Rows are points. Each copy is the shape, with its points in the same order, stretched, turned, moved and blurred by noise. Is it also mirrored, or only turned?
In the rows, 128 means zero.

Shape (6 x 3):
[[ 74 123  89]
 [ 90  89 100]
 [149 141 157]
 [127 136 114]
 [139 125 117]
 [100 149 148]]
Copy 1 (6 x 3):
[[ 96  93  81]
 [115  72 106]
 [146 158 146]
 [135 129 106]
 [149 125 114]
 [102 147 130]]
Copy 1 is: only turned
Copy 2 (6 x 3):
[[138 147  71]
 [162 119  79]
 [135 119 163]
 [122 125 117]
 [131 105 123]
 [134 156 135]]
Copy 2 is: mirrored
Copy 3 (6 x 3):
[[ 80 181 108]
 [ 76 133  85]
 [163 123 143]
 [138 155 107]
 [139 139  98]
 [119 150 151]]
Copy 3 is: only turned
Copy 4 (6 x 3):
[[ 64 130 117]
 [ 75  94 118]
 [154 134 163]
 [123 135 123]
 [132 117 124]
 [107 153 166]]
Copy 4 is: only turned

Shape (9 x 6):
[[159 158 102 150  84 130]
 [137 157 120 143 106 154]
 [120 123 122 141 143 113]
 [103 144 110 140 165 147]
 [161 117 116  83  98 164]
 [ 96 150 181 118 106 105]
 [126 131 179 126 162 143]
 [ 92 128 125 126 130 189]
 [116 166 134 111 100 110]]
Copy 1 (9 x 6):
[[150 170 151 109  88 138]
 [150 141 133 138  97 158]
 [119 140 150 161 138 114]
 [130 147 129 190 143 158]
 [120 116 145  68 117 181]
 [168  90 137 145 144  98]
 [133  79 172 180 131 147]
 [122 110  88 163 121 182]
 [177 136 140 122 142 120]]
Copy 1 is: mirrored
Copy 2 (9 x 6):
[[139 182 141 130  86 118]
 [127 164 139 138 116 146]
 [147 114 117 145 133 123]
 [142 136  91 147 165 166]
 [121 134 137  71  82 159]
 [ 73 103 146 169 135  95]
 [116  98 152 120 178 136]
 [117 129 131 142 137 207]
 [ 92 139 115 146 116 110]]
Copy 2 is: only turned
Copy 3 (9 x 6):
[[169 128 125 113  86 123]
 [152 121 130 127 106 148]
 [128 132 109 123 155 100]
 [149 143 107 142 171 131]
 [117  79 104  74 122 161]
 [ 75 147 160 133 121 130]
 [117 123 166 131 179 130]
 [135 103 111 148 151 171]
 [102 160 130 105  98 129]]
Copy 3 is: only turned

Shape (12 x 9):
[[151 102 109 125  78 158 123  93 110]
 [164 115 132 151  96 138 137  66 119]
 [108 186 134  98 143 111 167 138  98]
 [109 129 171  82 112 106 128 149 139]
 [144 131 131  94 144 113 143 139 151]
 [134 188 174  98 148 140 133 149 144]
 [128 129 147 137 124 109 127 158 116]
 [106 157 145 123 146 122 127 118 136]
 [125  83 103 132 107 156 110 101 103]
 [107 135 172 100 143 115 150 131 140]
 [156 112 131 116 116 119  99  80  96]
 [163 132 141 129 143 168 159  95  81]]
Copy 1 (12 x 9):
[[155 120 141 135 105 161  96  70 102]
 [163 169 141 144 115 139  91  71 120]
 [ 83 124 135 122 149  80 142 117 130]
 [107 130 168  85  99 131 123 135 147]
 [127 121 145 134 125 127 139 147 164]
 [ 74 138 149 141 141 110 103 159 154]
 [130 143 124 102 129 127 117 138 114]
 [100 151 120 121 127 130 118 118 159]
 [154 117 118 116 122 175 109  70 110]
 [102 154 156 106 132 133 139 133 164]
 [173 127 131 103 131 139  83  78 140]
 [125 144 146 158 181 135  96  80 113]]
Copy 1 is: mirrored
Copy 2 (12 x 9):
[[146  97 144 147 116 168 147  66 137]
 [150 128 151 180 117 131 149  54 126]
 [ 91 198 109 106 116 121 173 148 114]
 [104 113 110  77  99  95 118 130 124]
 [132 132 110 102 143  86 140 118 142]
 [113 195 128  77 127 115 113 122 132]
 [159 133 134 109 109 108 130 151 107]
 [102 165 110 135 133 115 120 132 119]
 [137  85 139 149 140 168 134  92 109]
 [ 87 141 125 104 123  83 124 135 115]
 [149 119 111 144 126 138 142  50  91]
 [122 162 173 127 145 141 170  71  85]]
Copy 2 is: only turned
Copy 3 (12 x 9):
[[183 151 162 102 111 163 128 124 105]
 [173 160 164  97 101 152 125  74 133]
 [ 68  95  73 116 136 133 149  83 115]
 [ 97 105 130  72 167 127 106 132 149]
 [123 135 103  97 165 107 119 107 137]
 [ 80 117  85 115 186 157 141 103 162]
 [120 101 136 137 138 122 132 118 155]
 [ 80 140 129 118 150 124 139 102 136]
 [173 149 169 118 126 135 144 132  93]
 [ 81 122 122  75 167 121 137 100 150]
 [161 131 162 109 157 137 110  76 103]
 [165 122 121 108 143 160 183  55 114]]
Copy 3 is: mirrored
